Rows are points. To make a cloud, some directions were put in groups of two or more. Within a group, all points are equally far from the middle, so they leave a hole (a ring in 2 directions, a hollow ball in 3). The other directions are filled evenly. Then the cloud was stretched, turned, moved and blurred a little. Count the holes, and give their numbers of directions, smallest first.
In the rows, zero is written as 128.

Cloud (20 x 3):
[[113  57 149]
 [127 106  75]
 [110 159 112]
 [116 142  78]
 [134 101  66]
 [125  73 151]
 [ 18 113 130]
 [153  81  95]
 [ 76 180  81]
 [ 87  76  99]
 [ 56 106 121]
 [ 65 174  57]
 [120 102 103]
 [ 86 132  59]
 [ 83  67 139]
 [100  90  79]
 [ 59  75 121]
 [100 129  79]
 [118  90  66]
 [144  84  81]]
Holes: 0

Cloud:
[[138  49 161 144]
 [ 78 100 102 110]
 [ 94 146 159 204]
 [101 118 146  78]
 [117  49 138 152]
 [100  70 166 121]
 [119  86 201 135]
 [176  54 126 153]
 [164  89 102 204]
 [166 144  64 151]
 [140 104 214 162]
 [172 112  73 116]
 [190  93  98 112]
 [ 99  73 168 119]
 [135  47 133 160]
 [193  82 187 141]
 [145 117 212 177]
 [ 79  76 117 135]
 [110  70 179 127]
 [172 134  65 151]
 [182 150 154  86]
 [ 87 110 117 202]
 [181 176 100 177]
 [140 201 105 153]
 [ 95 129 139 213]
 [207 110 155 106]
 [ 95 153 195 159]
 [185  95  80 155]
 [183  72  98 162]
 [ 93 136  70 121]
 [ 88 159 169 187]
 [116  50 135 154]]
Holes: 2 (2, 2)

Cloud, 30 rows:
[[ 83 110 101  86]
 [148 116 146 205]
 [130  67 116 104]
 [133 132 210  94]
 [164 147 198 104]
 [122 125 106  66]
 [ 96 174 186 199]
 [177 148 190 152]
 [160 116 160 195]
 [109 200  90 162]
 [ 80 183 155  87]
 [ 79 178 136  85]
 [ 82 157 184 197]
 [171 126  86 108]
 [137  66 162 123]
 [ 63 118 158 192]
 [165 142 179 187]
 [100 168 187  77]
 [160 119 201 121]
 [ 89 105 208 112]
 [158 100  90 102]
 [153 103 125 195]
 [157 164  72 162]
 [ 77 118 124 203]
 [159 141 175 195]
 [154  85 180 135]
 [181 166 186 139]
 [164  99  88 115]
 [ 67 115 113 191]
 [ 78 157 187 193]]
Holes: 2 (2, 2)

Cloud, 49 rows:
[[197 150  82  82 120 156]
 [ 79  63 109 162  84 153]
 [202 137  81 104 124 161]
 [204 151  92 186 160 122]
 [149 155 174  80 141 179]
 [138 112  74 136 169 166]
 [130  63  66 156 113 123]
 [153 166 171  63 139 160]
 [119  58 159 170 112  94]
 [ 95 168 167  55  93 161]
 [ 70 164 164  38 102 133]
 [146 110 126  64  59  92]
 [ 76 168 134  39  90 155]
 [204 102 160 143 150 121]
 [103 178  61  52 137 114]
 [116 220 111 135  84 148]
 [166  93 155 145 179 114]
 [190 104  81 151  86 146]
 [181  72 157 156 127 117]
 [127 112  97 221 111  85]
 [110  80 158 189 114  77]
 [ 45 115 103 150 120 173]
 [ 45 142 161  50 140 110]
 [114 122 187 124 162 184]
 [158 163 185  97 152 167]
 [202 158  63 110  89 115]
 [149 112 122  74  51 109]
 [106 167 107 104  48 153]
 [ 46 156 121 183 127 100]
 [102 163 172 191 163 141]
 [ 96 173 172  46 107 146]
 [140  86 133 106 171 176]
 [155 143 178 148 186 146]
 [155 140 188 171  80 115]
 [224 192  98 152 143 111]
 [ 85 136  75 129 172 150]
 [101 176  95  27 120 145]
 [118 121  43  96  84  67]
 [187  79 134 115 143 155]
 [159 167  91 118 107  26]
 [ 65 175 132 140  87  52]
 [121 142 194 145 165 164]
 [102  43 144 152  95 131]
 [124 174 165  38 129 146]
 [ 72  91 137  84 171 155]
 [108 103 125 164 117  35]
 [ 86  68  64 134  88  99]
 [ 51 194 142 120 123  75]
 [ 69 199 158  86 136  81]]
Holes: 3 (2, 2, 2)

Cloud, 46 rows:
[[ 89 140  51 173 195  96]
 [110 137  33 107 153 116]
 [122 137  58 199  63 132]
 [131 139 139 124 197 150]
 [ 97 143  38 119 104 178]
 [151  69 107 152 105 168]
 [221 132  94 143  93  92]
 [182  99 117 218  77 101]
 [123  74 174 149  89 123]
 [123 119 147 225 100 149]
 [140 133 135 236 107 127]
 [197 112 133 209  80  81]
 [ 65  96  50 129  97 101]
 [116 170 100 201 163  92]
 [ 89 118 100 203 147  52]
 [124  97 149  81  93 122]
 [168 151 166 182  97 200]
 [161  98 137  88  72 161]
 [ 20 141  97 135 118 131]
 [128  97 124  77 124 162]
 [102 116  12 137 160 108]
 [ 69 122  15 149 116 133]
 [ 89 175  66 106 144 161]
 [ 94 110 136 100 175 145]
 [166 151 186 101  76 132]
 [151 105 107 126 197 116]
 [ 93 170  63 207 140 116]
 [109  86  46 210 114 109]
 [145 100  33 111 136  88]
 [111  87  93 129 187 135]
 [ 93 111  81  74 122 143]
 [ 80 164 109 155  87 222]
 [140 102 192 123 137 106]
 [145  65 116 143 101 163]
 [123 159 213 163  93 153]
 [ 77 151  37 114 137 157]
 [ 37 139 116 163  73 153]
 [100 112  89 106 116 206]
 [120 142 130 179  66  67]
 [ 62 112 113 199 149 153]
 [116 101 149 153  42 175]
 [182 149 118 132 118  61]
 [116 123 105  76 137 186]
 [138 114 145  77  93 111]
 [156 108 105 188 107 195]
 [ 83 124  53 138 169  63]]
Holes: 2 (2, 4)
